Rows are points. The last column is the point's height on a tilted bowl or saddle (a function of degree 2), plus a little noise. Count its main directions that bend up, bend down and stay straight.

Points, 11 rows:
[[-4.8 -4.3 -4.5]
 [ 0.8  3.8  1.5]
 [ 1.2  0.4  1.9]
 [-0.6  3.2  1.0]
 [-3.5 -7.3 -6.3]
 [ 7.7 -0.3 -5.0]
 [-0.2  2.0  1.7]
 [ 0.7 -5.2 -2.2]
 [-6.5  1.7 -7.0]
 [ 2.3 -2.3  0.2]
 [ 1.9 -3.3 -0.4]]
Directions: 0 up, 2 down, 0 straight

Points (17 x 4):
[[-0.6 -5.9  3.7 -5.2]
 [ 4.4  1.4 -2.7  1.9]
 [ 2.6  0.7 -3.9  2.1]
 [ 0.9 -3.6 -6.1  3.1]
 [ 1.0  3.5 -2.4  0.6]
 [-2.9 -7.9 -4.0 -4.6]
 [ 2.0 -0.8  0.6  1.0]
 [-1.5 -6.2  2.1 -5.7]
 [-2.4  1.4  2.9  2.0]
 [-2.8  1.3  6.5  3.5]
 [ 0.8 -7.0 -0.5 -4.3]
 [ 3.2  1.4 -1.0  1.4]
 [ 0.4  8.5  1.1 -2.3]
 [ 2.6  2.1  3.4  1.9]
 [ 2.4 -6.5 -1.7 -1.9]
 [-0.4  0.5  5.3  2.1]
 [-3.2 -7.9  0.9 -8.7]]
Directions: 2 up, 1 down, 0 straight

Points, 25 rows:
[[ 1.3  0.4 -0.3  1.6 -1.1]
 [ 0.1  0.7 -1.7  2.9 -2.4]
 [-2.8 -0.5 -3.5 -6.2 -6.4]
 [-0.2  0.2 -0.6  0.7 -1.6]
 [-0.1 -4.4 -2.1 -2.8 -4.3]
 [-0.3 -1.6  2.9 -3.1  0.6]
 [-0.5  1.6 -5.1  2.6 -1.7]
 [ 4.5  1.8  1.0  5.4 -3.0]
 [ 3.7  0.6 -2.1 -7.9 -7.3]
 [ 2.0  8.2 -2.7  4.1 -6.7]
 [ 2.3  2.9  2.0 -7.7 -4.4]
 [-4.9  5.8  3.0 -5.8  5.0]
 [ 3.7  0.9 -1.1 -3.4 -2.0]
 [-0.1  0.7 -0.5  6.0 -5.3]
 [ 1.8  0.6 -4.1 -6.4 -5.8]
 [-1.9  5.5  0.2 -0.5 -0.9]
 [ 6.5 -1.2 -8.6 -5.5  2.3]
 [ 7.6 -1.1  3.1 -0.3  0.9]
 [ 0.1  4.3  0.4  1.0 -1.3]
 [ 8.9 -0.6 -0.1  5.0  1.2]
 [-0.1 -3.2  1.5 -1.7 -1.6]
 [-4.4 -4.7  9.1  4.1 -0.5]
 [-2.3 -3.1  3.8 -2.3  0.6]
 [-1.8  1.8  3.2  1.8  0.9]
 [ 2.1  1.2  3.0  7.2 -5.8]]
Directions: 1 up, 2 down, 1 straight

Points:
[[-3.5  0.7  0.2  5.1  0.0 -2.0  1.9]
 [ 2.5 -1.3 -0.1  6.6 -3.8 11.4 -3.7]
 [ 3.3 -0.3 -2.8  2.0 -3.4  0.3 -1.3]
 [ 2.9  2.4 -0.5 -0.6 -3.0 -2.5  0.9]
 [-5.5  1.6 -3.4 -4.4  2.6  1.9 -1.4]
 [-3.8  0.0 -0.5 -2.9 -4.9 -1.3  3.1]
 [-1.5  3.5 -0.4  4.5  4.0 -4.2  1.1]
 [-3.9  3.3 -2.8  0.5  3.0 -4.3  2.6]
 [ 8.9  3.1 -2.5  5.0  0.8 -0.9  6.6]
 [-0.1  1.6 -1.6 -6.3  0.3  0.4 -3.1]
 [ 7.9  4.8  0.7  4.3 -1.4  2.5  7.1]
 [ 0.8 -3.2  2.5 -0.4  3.1 -4.3  2.3]
 [ 0.8 -5.6 -3.5 -0.8 -0.5  6.7 -6.1]
 [ 3.6 -4.3 -2.2 -3.3 -0.3 -1.3 -2.3]
 [-1.1  4.4  1.2  0.7  4.3  8.0 -2.1]
 [-1.5  4.5  2.1 -0.1 -4.6 -0.8  3.7]
 [-0.3 -4.6 -3.3  1.6 -4.5  3.6 -5.2]
 [ 0.7 -1.0  6.7  0.4  2.4 -7.0  3.1]
 [-3.2  4.2  1.8 -4.1 -5.5 -2.5  5.5]
 [ 3.6 -6.2  6.8  2.1  2.3 -6.3 -1.1]
 [-7.0 -0.6 -6.4 -7.1  4.9 -5.1 -0.7]
 [ 6.5  1.9 -0.3 -2.1  4.0 -1.5  6.4]
 [-1.3  0.7 -1.9 -2.4  4.5  0.7 -0.4]
 [-1.9 -0.4  2.4 -0.2 -1.3  3.7 -0.8]
 [ 2.4 -0.2  3.3  4.1  1.2  4.9  0.7]
 [ 6.1  2.8  0.6 -0.6  0.1 -3.5  4.5]
 [-4.2 -3.8  0.8  9.9  2.8 -2.1 -5.3]
 [-1.5  2.8  0.0 -0.9 -5.0  9.0 -2.7]
 [ 2.0  0.1 -2.1 -2.2 -3.1  5.9 -3.5]
 [-3.4 -1.7  6.3  7.5 -3.6 -2.1 -5.6]
 [ 2.8 -3.0  4.1  3.3  2.6  1.1  0.5]
 [ 5.4  1.2  3.7  2.4 -1.9 -3.7  3.2]
 [ 1.6  1.3 -8.0  3.0  2.0  7.9 -1.2]
 [-3.1 -1.7 -0.6  6.7  0.4 -1.5 -0.5]
 [-6.3 -2.3  0.2  1.3  1.4 -4.8  6.0]
 [-1.2 -2.9 -6.9 -4.9  4.5  2.3 -6.7]
 [ 0.1 -4.9 -1.5 -1.4  3.0 -3.1  0.6]
 [ 3.0  1.0  1.1  2.1 -3.0  3.3  0.8]
 [ 0.0 -1.2 -0.1  2.7  2.8 -8.3  2.3]
 [-0.5  7.0  6.3 -2.6  1.0 -4.0  4.6]]
Directions: 1 up, 3 down, 2 straight

Points (40 x 7):
[[  1.1  -7.0   0.4   4.0   1.5   0.2   2.9]
 [  2.5   3.5   2.1  -4.6   2.5  -3.9   1.4]
 [ -3.4  -3.1  -3.7  -2.1  -0.3  -2.1   2.5]
 [ -4.5   1.2  -0.9  -5.0  -4.3  -5.3   1.7]
 [  4.2   3.0  -1.4  -4.9   4.1   1.4   0.5]
 [ -4.4   8.9  -3.1   2.3   0.2   5.2   4.1]
 [  5.5  -4.7   4.4   5.9   2.0   0.2   3.2]
 [ -7.6   2.2  10.1   0.8  -1.2  -4.5  10.1]
 [ -2.7   1.7   3.3   6.7  -2.1   4.9   6.3]
 [  7.6  -0.4  -0.4  -0.9  -2.9  -7.7   3.8]
 [ -0.9   3.1   1.4  -3.3   1.2  -0.4   0.8]
 [ -3.5  -3.3   0.1   0.9  -3.4   4.1   3.6]
 [  5.6  -3.6   0.9  -4.9   1.8  -1.3   3.5]
 [ -2.0  -1.2   2.1   2.5  -2.2  -1.2   1.8]
 [  9.9  -3.2  -1.2   8.0  -2.0   4.7   4.8]
 [  1.4  -4.9  -1.4  -1.3  -3.5  -2.1   1.2]
 [  2.0   3.0   3.8   5.2  -5.8  -2.8   3.1]
 [  3.6   5.8   0.2   2.1   4.3   4.1   2.2]
 [ -2.6  -1.8   6.1  -3.2  -0.3   1.5   5.4]
 [  6.5   0.4   5.5  -3.2   4.4   3.4   3.3]
 [ -5.3  -0.4   1.5   1.3  -0.4   0.4   3.5]
 [  5.6  -3.0  -0.9  -0.6   1.0  -2.2   2.0]
 [  4.8  -3.6  -2.6 -10.8   3.1  -3.1   7.5]
 [  5.7   1.2  -5.5   1.8   2.5  -0.6   2.4]
 [ -0.5   1.8  -5.3  -3.4  -2.1   5.1   0.3]
 [  0.1   0.8  -0.8  -5.0  -1.7  -0.9   0.4]
 [  4.1   4.6   4.9   3.6  -4.8  -1.5   3.5]
 [  3.9   0.1  -1.3   3.2   4.2  -1.7   2.2]
 [ -2.2   2.6   5.7  -1.8   0.6   1.7   3.7]
 [ -1.8   3.2   3.3  -3.5  -0.2  -1.1   1.8]
 [  0.1  -1.3   0.4  -0.7   3.0  -0.8   1.6]
 [  6.2  -2.1  -3.9  -8.0  -0.9  -2.0   3.6]
 [  0.6  -8.9   2.8  -3.3  -1.4  -5.8   6.1]
 [  3.9  -0.7  -4.2  -4.3  -5.4   1.6  -0.5]
 [  0.4   0.3   0.1  -4.7  -5.1  -3.1   0.3]
 [  2.3  -0.7   5.4   6.2  -1.5  -3.5   3.5]
 [ -0.6  -1.6  -1.3  -5.6   1.9  -5.8   3.4]
 [  0.9   1.8   3.0   0.5  -4.9  -2.7   1.0]
 [  1.6  -6.4  -4.5   0.1   5.4  -5.0   5.8]
 [  2.3  -2.6  -2.3  -4.3   0.8   1.4   1.9]]
Directions: 4 up, 0 down, 2 straight
